Rows are points. Each copy is the shape, with its points in the same order, stretched, turned, moved and blurred by noise. Some copies are also mirrored. Which?

Shape (7 x 2):
[[-14  -6]
 [-16 -46]
 [ 24 -29]
 [  4  83]
 [ 18 -42]
 [-38  47]
 [-10  -5]]
Copy 1 (7 x 2):
[[ 32  -9]
 [ 57 -38]
 [  2 -44]
 [-33  48]
 [ 17 -52]
 [ 35  41]
 [ 29 -11]]
Copy 1 is: mirrored
Copy 2 (7 x 2):
[[  9   7]
 [ 46 -11]
 [  9 -25]
 [-95  33]
 [ 17 -23]
 [-28  42]
 [  5   7]]
Copy 2 is: mirrored
Copy 3 (7 x 2):
[[  1  19]
 [ 32  19]
 [ 25 -23]
 [-93  -5]
 [ 39  -8]
 [-53  41]
 [-11   5]]
Copy 3 is: mirrored
Copy 4 (7 x 2):
[[ 13   9]
 [ 43   1]
 [ 36 -41]
 [-54  17]
 [ 46 -35]
 [-31  51]
 [ 12   6]]
Copy 4 is: mirrored

Shape (7 x 4):
[[-20  10 -36  25]
 [ 27  -7 -29  41]
 [ 71  33 -56  14]
 [ 19 -32  16 -22]
 [ 37   7  58 -20]
 [-24  24   7 -18]
 [ 47 -67  16 -16]]
Copy 1 (7 x 4):
[[-40   5 -12   1]
 [-32  10 -29  44]
 [ 15  25 -82  26]
 [ 34  24  36  41]
 [ 56 -33  23  48]
 [ 12 -16  17 -12]
 [ 39  53  43  78]]
Copy 1 is: mirrored
Copy 2 (7 x 4):
[[ 15  32 -23 -12]
 [  2  51  25  -2]
 [ 36  35  37  69]
 [-36  -3  24  22]
 [ 11 -35  40   8]
 [ 24 -24 -27  -3]
 [-76  16  57  35]]
Copy 2 is: only turned
Copy 3 (7 x 4):
[[ 16  -4 -43 -29]
 [ 61 -25 -36  -9]
 [ 95  -2  -6 -48]
 [ 32   4  -3  34]
 [ 13 -17  53  32]
 [-17  17   4 -14]
 [ 64  -7 -13  62]]
Copy 3 is: mirrored
Copy 4 (7 x 4):
[[ 12 -38  84   7]
 [ 49 -25  58 -15]
 [ 46  31  64 -26]
 [ -7 -10 -26   0]
 [ 25   9 -45  36]
 [-12 -19  28  43]
 [ -9 -13 -59 -29]]
Copy 4 is: mirrored

Shape (11 x 8):
[[ 22 -13  11 -33 -29  11  18   7]
 [ 21  53 -41  -2  24   9  -5 -15]
 [-40 -39  30 -14 -18   4  31  78]
 [ 54   1   8 -12   1  17  -1  10]
 [ 13 -51  48  -8   9 -18  54  26]
 [ 55  -4 -44  -2  38 -17   7  -6]
 [ 13 -25 -38 -33   0  16   7  -2]
 [ -4 -22 -18  18  -9  -8 -19  47]
 [-19 -24  20   4   3  -1 -31   9]
 [ 47  21 -20   6  17 -75 -15 -16]
 [ 23  23 -22  43 -19  -6 -14 -32]]
Copy 1 (11 x 8):
[[-42 -35 -38  21  17   2  -3 -19]
 [-11 -14  54 -43   1  18   6  14]
 [-23   1 -32  78  -8 -43 -19 -19]
 [-33 -24 -10   8   5  28 -32  12]
 [-29  21 -77  50 -22  -5 -24 -42]
 [-20  -2  13 -33 -25  19 -45 -28]
 [-26 -42   5   2 -14   3  -6 -50]
 [  8 -34   3   9 -10 -15 -39   6]
 [ 26 -26   4  33 -15  30  -5  -8]
 [ 14  23   4 -59  32  24 -33 -45]
 [ 19 -32  -1 -59   7  26  15  37]]
Copy 1 is: only turned
Copy 2 (11 x 8):
[[ 30  -7   0 -13 -33  20   4 -25]
 [ 34 -37 -34  15  61  18  37  62]
 [-16  11  36   4 -51  11 -88 -60]
 [ 25 -17  24  -1  10  33  21 -23]
 [  4  -1  95 -19 -52  -7 -33 -40]
 [ 41 -54  16  15  45 -26  36  14]
 [ 26 -24 -29  20 -11 -17  17  -2]
 [  3  -8  -5   4  29 -13 -37 -31]
 [  8  31  20  12  14  -3 -10 -18]
 [ 80 -25  25 -12  68 -43  16  20]
 [ 12 -19 -35 -33  62  -4  37  49]]
Copy 2 is: mirrored
Copy 3 (11 x 8):
[[ 25  -4  17 -36 -23  20  -4  44]
 [ 24  -2 -25   5  66 -24 -59   9]
 [-27 -28  -7 -50 -25 -17  70  37]
 [ 37  -8 -20   4   3  -7 -31  69]
 [  6  35  33 -19 -47 -40  67  78]
 [ 45   0  24  28  45 -66 -11  57]
 [ 39 -26  36 -31  -1 -36   0  23]
 [  5 -49 -10  21  31 -20  21  23]
 [ 27 -16 -27  22 -34  -4  25 -17]
 [ 58  24  20  69  72  -4  18  36]
 [  6 -14  -3  52  30  23 -54  -2]]
Copy 3 is: only turned

Shape (15 x 9):
[[ 38 -20 -48 -45   8 -34  52   8 -67]
 [ 32  34  44  10   9 -35 -32 -39 -32]
 [  0   1  34  26  -8  30  57 -16  14]
 [ -3  28 -17  39 -27 -33 -36  36 -12]
 [  1  -8  38  -2 -23 -38 -16 -46 -49]
 [-30 -30 -33  -5  -8  35   6 -10 -41]
 [ -3   6 -38 -44 -32 -18 -14  48 -12]
 [ -4  44  -3 -20  -7 -11 -18 -28 -52]
 [ 55 -34  39  -3  -3  40  49 -23  -2]
 [-45 -39  45   2  13 -34   4  -8  -7]
 [ 42 -19  31 -24  -9   4  23  45   8]
 [  7  19 -53 -35  21 -39  33 -41  -4]
 [-14 -11 -47 -22  37  -7 -15  19 -24]
 [-34  35  33   8 -54  -8  23 -25 -27]
 [ 25 -10  -5   1 -11  52 -39   4  32]]
Copy 1 (15 x 9):
[[ 21  -1 -79  13   8 -11 -37  57  63]
 [ 82 -44  -4   9  23  -1  19 -61 -13]
 [ -3 -47  20 -44 -32   8  20  -1  15]
 [  1 -15 -39  41 -21 -29  55 -16 -55]
 [ 61   4 -21  19  14  21  45 -49  24]
 [-45  39 -12  24  10   3   9  15  36]
 [-11  28 -62  11  29 -10  13  60 -26]
 [ 32 -27 -11  35  52   1  25   9   4]
 [ 14 -36 -11 -79 -11  16 -31 -26  44]
 [ 34  53  18  10 -30   5  43 -14  -7]
 [ 14  -3 -40 -67  -4 -20  -8  12  -3]
 [ 46 -21 -28  48  16  44 -37  66   8]
 [ -5  40 -16  44  14 -17 -23  33  -9]
 [ 16 -38  -4   6   6  18  86  13   5]
 [-25   5  -7 -33  23  14 -24 -30 -36]]
Copy 1 is: only turned
Copy 2 (15 x 9):
[[ 21  61  67 -33  -8 -10  -6 -82 -61]
 [  4 -22  44  87  20  -6  95  -2   5]
 [-38  26 -45 -31  45 -29  -6  29  57]
 [-21  -1   1  21 -29  50  35   5 -42]
 [-34 -22  22  67   5 -14  29 -32  12]
 [-35  20  33 -43  17   2 -66 -10 -30]
 [ 20 -10  -2 -14 -77  28 -37 -44 -49]
 [ 41  -6  25  37  10  29  31 -42 -29]
 [-21  27  24 -29  21 -71 -13   5  71]
 [-79   3 -18  57   4 -45  -7  13  -6]
 [ -3  14  12   5 -43 -47  -5  -3  32]
 [  6  16  16 -47  21  -3  17 -62 -67]
 [-11  25  54 -27  -4  -6 -27  -6 -89]
 [-13 -15 -59  26  22  37   0 -32  53]
 [ -1 -29  27 -42 -25 -19 -30  42   3]]
Copy 2 is: only turned
Copy 3 (15 x 9):
[[-24  59  52  27  44   1 -15   4 -35]
 [ 24  24  73   1 -38  45  34   7  13]
 [ 17 -60 -19  23  26  18  16   3  10]
 [-39  16  33  20 -68 -45 -17  60   1]
 [ 23  52  23  28 -42  37  22 -10  -3]
 [  3  34 -25  23   0 -37  48   2 -60]
 [  2  56  22  57  -6 -81 -35  52 -11]
 [ 18  43  67  41 -20   2  30  11 -42]
 [ 37 -24 -14  -2  73  26  48  19  27]
 [ 15   8 -28  28 -54   7 -17 -57  17]
 [ 16  -2   8  35  44 -34 -15  34  51]
 [ 28  31  52  -8  -8  23 -31  -9 -43]
 [ -2  46  29  -1 -22 -46   7  -9 -38]
 [  8 -10   5  84 -23  11  -2  11 -14]
 [ 54   6 -17 -20   5 -51  49  67   4]]
Copy 3 is: mirrored
Copy 4 (15 x 9):
[[-23  25 -86 -54  69  15  40  -6 -41]
 [ 24  54  10  51  66 -13   5  33  40]
 [ 28 -14 -38   8  10 -21 -30  19 -53]
 [ -2  54  31 -41   5 -26   5  66  72]
 [ 30  29  17  29  42   4  37  52  -9]
 [ 42 -57 -19 -39   7  37  10  26  -4]
 [-33  -7  18 -74   4 -10  31  23  13]
 [ 32  22  11 -15  86  -2  14  36  23]
 [-11 -44 -83  36  16   5  -6 -11 -81]
 [ 66  20  32  22 -44 -12  31  13  -2]
 [-43 -19 -41  -9 -16 -44  28 -10 -38]
 [  5  58 -31 -15  71  40 -51  -9 -11]
 [ 29   8 -11 -35  -2  25   3 -14  54]
 [ 29   9  29 -21  60 -37  15  73 -38]
 [-10 -66  -2   5 -25  28 -33   7  23]]
Copy 4 is: only turned

Shape (18 x 12):
[[ 37 -19 -13 -24  29  26   1  -1   9  23 -19  24]
 [  0   2   8   4  30  -3   0   7  25   0 -47 -13]
 [-24  38  32 -21 -15   5   9  29  -2  13  28 -20]
 [ 23  -6  15 -28   1   3   3 -10  11   0 -38   9]
 [-21  -1   4 -57  22  12  19 -26  36  12 -23  15]
 [ 19 -15 -11  34  47 -15  -8 -27 -16 -18  20 -12]
 [-17 -21 -10  41  14 -42  -7  -8 -14   7   3  20]
 [ -2 -31 -17  53  10   4  17 -10   3 -14   4   5]
 [ -9 -44 -21  48  10 -10  20 -13 -28 -25  17 -24]
 [-14   1  29 -16  26  48   7 -16  10  11 -24  18]
 [ -7  39  43   3 -53 -13  17   3  32  36  48 -34]
 [ 13  -7 -29 -31  24   1  -1   6  19 -17 -33  16]
 [-25  39  48  -5 -27   8  36  14 -15  -2  24  -1]
 [  3  -3 -14 -34  12  26  12 -31 -12  45 -38 -11]
 [-26 -22  -6  35  -9   4 -28  -7 -24 -31  10   4]
 [-24  10 -42  62  14  16  -5 -31 -27 -42  -1  19]
 [-17 -18 -29  31  32   6  -4  15   6  -7  -6   6]
 [ -3  41  33   7 -28 -15  37  24 -12   8  31  -3]]
Copy 1 (18 x 12):
[[ 27 -18 -36  -8 -52  13  -5  22   0 -23  36  -4]
 [  1 -41  -5  25 -34   6  26  -8  -5  13  12  36]
 [-13  29  25   4  69 -28  -3 -19  15   7  52  24]
 [-12   2 -24   1 -37   6  22 -13 -16  -6  24   3]
 [-12 -51 -14  -9   4 -38  39   3 -34 -14  64   1]
 [ 60 -17  11  19  25  43  -3  15 -11   1 -54   8]
 [ 23 -15  44 -30  11   1  -3 -12 -14 -39 -68  37]
 [  6 -27  24  14  -5  13 -15   5  19 -18 -61 -13]
 [ 14 -12  58  36  17  20   6  -2  19 -16 -67 -11]
 [  7 -21 -35  23   0  -1  31 -22  13 -35  42  10]
 [-81  38  37 -22  92  -8 -32  17   8  -6  42  26]
 [ 21 -36 -25  -1 -40 -23  12   1 -34  19  20 -16]
 [-28  33  29  12  67 -18  -2 -63  13 -13  42  -3]
 [-10 -24  -8 -19 -19  16  61   0  22 -17  53  17]
 [ 18  24  15   3  23 -21  19  -3  11 -13 -79  -3]
 [ 33 -35 -13 -13  33   2  20 -40  28  18 -95 -23]
 [ 28 -47  15   9  -9 -18  -6   6  12   1 -33  17]
 [-24  25  36  -4  59  -3 -33 -51   5  -4  33  -1]]
Copy 1 is: mirrored
Copy 2 (18 x 12):
[[-12 -30 -21  41  31   4 -24  11  22 -12  -5  10]
 [-25 -19 -23  40  -7  -8  25  30  29   6  -1  -1]
 [ -2 -37  18 -17 -47  -1  16  -2 -15  -7  45 -45]
 [-26   9 -28  40  -3 -10  -6  12  10 -21 -11 -10]
 [ 11 -36 -27  55 -46   8 -14  18  10 -11  -2   4]
 [-20  -7 -16  -2  27  26  15  22  31  16  -2  27]
 [ 26  18  -7 -11  21 -23  29  11  18   6 -31  20]
 [-11   1 -25   1  35  22  40   2   9  -6 -31  25]
 [ -1  17 -36 -26  34  26  39  21  27  -4 -39  17]
 [-30 -47   0  41 -35  19 -22  22  15 -15  -9 -15]
 [-32 -36  11 -43 -62 -12  29 -41 -34  -1  38 -23]
 [ 13   0 -38  54  18   4   8  41   1 -16  -2  16]
 [ -4  -3  20 -18 -46  13  23 -12 -11 -29  28 -51]
 [-20 -47 -40  17  -4  -9 -25  39  28 -45  -4  -7]
 [ -1  17 -16 -14   0   7  17  42  -9   2 -39  -4]
 [  0  10   3  -7  15  33  37  62   4 -35 -29  36]
 [ 10 -24 -12  17  17  14  24  39  16   4 -18   3]
 [  0   6  22 -27 -22  -2  29 -24 -15 -26  35 -37]]
Copy 2 is: mirrored
Copy 3 (18 x 12):
[[  0   9  -3  54  -3   3 -20  16  38   9  -9 -15]
 [ 35  -1  -6  -3 -13 -14   1  -2  74  31   3  26]
 [ 25  40  -4 -10 -41   2 -29  -4   4  -3  -5  -6]
 [ 35 -20 -20  20 -12  -3  -5  -7  34  11  -3 -27]
 [ 28 -11  20  21 -46  55 -25  10  66   4 -20 -14]
 [-55  13  -3 -14 -22 -31  67 -14  30  -4  18  21]
 [-20   2  10 -23  11 -29  27  -5  18 -10 -29  36]
 [-15  30  11  -2  10  10  67 -11  13  -5   6  15]
 [-25  22  -8  -8  -7   3  95 -18   6 -37  25  21]
 [ 37  16  35  34 -10  33  -8 -33  67  22   2  -8]
 [ 36  57 -18 -35 -40 -22   5  13 -51  32 -25 -26]
 [ -4 -28 -19  27 -13  20 -12  17  56  -2   7  -4]
 [ 47  28   5 -32 -30   4  -3 -24  11 -12  13 -45]
 [ 48  -8  44  54 -32   9  -9  16  32   2  -6 -28]
 [ -1   5   3   1  30   8  56 -62  -5 -18   9  26]
 [-33   2  54 -10  32  37  60 -47  14 -20  41  11]
 [-24  26  25  12  12  15  29   5  44  -1   5  42]
 [ 18  36 -14 -43 -27 -16  -4  12 -14 -12   8 -41]]
Copy 3 is: mirrored

Shape (16 x 12):
[[ 31  -4  23 -65  -9  -7 -27  14 -22 -24 -17 -12]
 [-22  37 -32  18 -17   7 -95  26 -27  21   0 -14]
 [ 32  34  -6  -3 -26   6  23 -78  13 -29 -33  19]
 [ -6 -15 -16  14  -4 -25 -47  25  12  -1 -17  -2]
 [  2 -13  18  16  50  11  19  19  39  32  86  -9]
 [-18  23 -20 -20 -31 -18  30  -6 -16 -40 -21 -14]
 [ 27  23  23  20 -35   3  30   2 -16 -26  -2   6]
 [ 21  24 -19  12  18 -23  19  11 -18  11  39   1]
 [  2 -12 -40   0  34  16  15  22 -16 -32 -23 -11]
 [ -1  28 -24  16   7  20  29  14 -12  10  22  -6]
 [ 38  35 -26 -11 -27   3  25  14  67  -3 -23   1]
 [-18  43 -20  13  65   0   8  17 -12 -32 -12   7]
 [-19  38  23  -2 -34  12  -3 -85 -13 -33 -17  81]
 [  3  16 -28  11  -9  13 -15   8  35 -40   0  -9]
 [ 57  -8  -1 -81 -16   5  28  24  -3  -6 -20  26]
 [  6  22  12  -7 -30   3  21  -4  -4  15 -29 -14]]
Copy 1 (16 x 12):
[[ 30 -20 -11 -56 -36  14  37  22  -1   7  30  35]
 [  3  21  23 -21 -52  16 -55  -2   0  19 -20 -50]
 [ 11 -38 -17  15  39  36 -11 -10  19 -40  56   5]
 [  5 -16  36 -22  -7  16 -14  23   4  39  11  -1]
 [-39  55 -30  -8  33 -74  39  15 -13  10  24   9]
 [ 45 -21   2  -9  20  44  -3  39 -26 -23  11  31]
 [ 14 -21 -42  23   0  -9 -15  27   1  -3  18  36]
 [-39  16 -51 -37  17 -16 -12  23  -3 -14  -2  12]
 [ -2   4 -20 -35  26  28  30 -19 -28  11 -13  30]
 [-29  23 -31  -6   6 -11 -13  -7 -22 -30  -9  13]
 [-29  -1  15   6   5  44 -33   0 -16 -11  43  46]
 [-12  -4 -40 -16  14  28  16  15 -49 -10 -19 -23]
 [ 79 -74  -8  29  40 -19 -29  19 -10 -36  45 -60]
 [ 22  15   6   8  15  36  -6   8 -27  29  34  17]
 [ -2 -37 -17 -72 -10   0  15   5 -16 -20  33  82]
 [ -7 -18  11   7 -19  13 -12   8  19 -24   5  20]]
Copy 1 is: mirrored
Copy 2 (16 x 12):
[[ -3  38 -53  11 -28   6  46 -49 -11  10  -4 -39]
 [ 10  59 -30  -1 -21 -35 -77  13 -24   0  25  38]
 [ 40  -7 -30 -55  21 -28  69  13  38  -8 -18 -30]
 [ -4  43 -12 -17   7   5  -4 -21 -37 -10  13  38]
 [-69 -24  37 -13   2  51 -84   9  -3   1 -10 -15]
 [ 55  10 -38   0   0  16  44  26  12 -46 -26  -8]
 [ 15 -11 -46 -23  33  11 -12  -3  26 -37  11 -38]
 [ -5 -17   9  10  20 -14 -29  28  -5 -30  -1 -28]
 [ 36 -10  -6 -13 -26  30   8  12 -63 -12  10 -13]
 [ 24 -25   5  -3  -2  11 -57  24   6 -25   0 -19]
 [ 38 -28   2 -37 -11  -6  18 -37   9 -33 -50   5]
 [ 22  22  11 -37 -29  19 -25  44 -43 -53  16 -41]
 [ 15  31 -33 -57  22 -11  53  27  87 -26  54 -18]
 [  4 -11 -25 -39 -28   8   5  10 -19 -27 -15  22]
 [ 24 -15 -15  20 -20   8  61 -75  21  -2   2 -48]
 [ 53  27 -26  -9  17  11 -20 -16  18  -9 -17 -18]]
Copy 2 is: only turned
Copy 3 (16 x 12):
[[  7 -40   8 -27   8 -11  49   4 -58 -17   6 -10]
 [-30 -16 -70  -8 -29  55  41  14   2  52  17  25]
 [ -5 -72  40   0  31 -35 -13   0  45 -27  30 -44]
 [ -1  -6 -30  -2  -2  58 -16  -6 -50  46 -16   9]
 [-22  83 -33  40  38  -4 -20 -10 -26  55 -33   0]
 [-11 -51  -2 -39  32 -13 -14   2  -2 -41   3  27]
 [-43 -48  -5 -18  26 -29  -4  -1 -21 -17  -3 -14]
 [-23   4 -12 -32  16  -6  11   6  -8  38 -26   5]
 [  0 -17  28  10  25   3  -9   2 -43  16 -25  52]
 [-45  -7  -3  -1  15 -23   3  -5   5   1  -5  32]
 [ -5 -47  11  -6  45 -32  -1 -73 -35  -3  27  16]
 [ -4  -1 -14   3  34 -26 -31  48 -30  52  -9  58]
 [-13 -73  -1   8 -30 -52 -31  39  72 -24  19 -42]
 [ -1 -40 -19  21  41   9 -14 -21 -26  22 -11  32]
 [ 13 -59  50 -28   4 -50  58 -53 -53 -46   4  -9]
 [-39 -31   7 -16   9 -10  -9 -11  -7 -26  26   0]]
Copy 3 is: only turned

Shape (17 x 12):
[[-18 -13  15   2   7  13 -18   4   3  -9 -19  -3]
 [ -9  -9  11  -9   2 -18   3   7   9  11 -12  -5]
 [-12   1   9 -15  13  14  11   0  -3   0   3 -12]
 [ -2  -1 -15 -14  -5   3 -18  12  -4 -20   9  -9]
 [  2  -8   6  -7   4  -1  -2   4 -29   4 -14  -7]
 [ -7  31   5  -8  11  10 -11   9   3  -5 -17  20]
 [  2   1  14 -15 -14 -11 -16 -26   4   5   9  -5]
 [  4 -10  -2   6  12  -5   3  -8  10   8  -5  -7]
 [ -4   3  14 -14 -10 -10   3  11   0   4 -10 -14]
 [  3  -2  12 -16  -8  12   2  12 -12  -6   3  19]
 [  2  14  15  95   2  -4  -4   3  -3   8  -4 -13]
 [ -8  -4  -1  -3  12  -6  -4   7 -13  11 -10  13]
 [-10   3  -4 -15 -12   0   4 -13   2   9 -22  -4]
 [  4  -5  -3 -15  -8  13  -3   5  -6  11 -15  -2]
 [-47  -5  -4   7   2   9   2  10   5  -3  -6  13]
 [ -9   1  -1  63   4  10   5   7   4 -62  -5  13]
 [-18   2   5  -1   4 -13   0  -9 -12  -1 -10 -11]]
Copy 1 (17 x 12):
[[  7  12   2  -4  -1  12  11  12  11 -17   5 -24]
 [ -9  14  -4   5  -2  31 -13  -2  10   1   4  -5]
 [ -9  -6   3   7 -10   5 -12   3  22   3 -14 -20]
 [ -5 -17  -1   0   7  -3   9   7   0 -20  -3   3]
 [  8  -1   6  14  10  23   7   3   6   4 -15  -8]
 [ 29 -14  -4  17 -11 -19 -22 -11   7  -7  17  -6]
 [-24  17   5  12  -2   6  16  23   2  14  -9  -6]
 [ -6  18   6  -4   1  12  -6   7  -2   0 -16  -6]
 [ -5  -2  -9   5   3  22 -11   0  14  10  10  -4]
 [ 26 -21   7   7  -8   9   6 -13   4   5  11   7]
 [ 13  21  21 -31  26 -21   8 -41 -35   0  10 -37]
 [ 11  -2   1  13  -9  19   0  -4  -8  -2  -7  -6]
 [  2  12 -22  13  -2  15   1  15  11  12  -9  -6]
 [ 21 -11 -11  -1   1  26   1  11   1   3  -8  -2]
 [  3   4 -11   2 -21   8  10 -18   8 -20   5 -27]
 [ 24   5  18 -21  12 -59   4 -47  14 -26  13  -4]
 [-17  16  -2  23  -1   5   1  -1  16   4 -12 -19]]
Copy 1 is: mirrored
Copy 2 (17 x 12):
[[ 11  -9 -15  17  10 -18  -6  14   7 -20 -24 -23]
 [ -2   4 -18   2   2  -1 -13   8 -14 -16 -27   7]
 [  8  13 -10  12 -16  -8 -19 -16   3 -16  -9  -9]
 [ 12   5  16  10   7  16 -26   4   8  -2 -14 -10]
 [ 26  -3  -5   9   8   3 -18 -13 -10  18  -3   8]
 [-18   3   6  38   7  -6 -34  12   7 -15  10 -12]
 [  2   4  -5 -12 -31  -3  -1  30 -13   0 -14  -7]
 [  0 -13   1 -10  -5  -6   7  -6 -15 -10 -17  -1]
 [ 12  15  -9  16   0   4 -18  12 -19 -13 -16   9]
 [ -3  27  -2  10   9  -1 -20  -2  -2   7  -1 -20]
 [ 24 -37  17  -3  26 -18  63  11  -7 -21  39  25]
 [ -4  -4  -7   5  11   1 -22 -12   5  10  -6   7]
 [ -2  -2  -6  24 -20   6  -6  13 -18  -6 -19   3]
 [  7   9   6  20  -2  -1  -8   0 -15  11 -19  -1]
 [-17   2 -22  23   5   0 -10   0  33 -25 -18  -8]
 [  6 -30   9   9  43   8  25   7   4 -47  28 -48]
 [ 12 -11 -16   9 -11   7 -15   2  -3  -9  -3   8]]
Copy 2 is: only turned
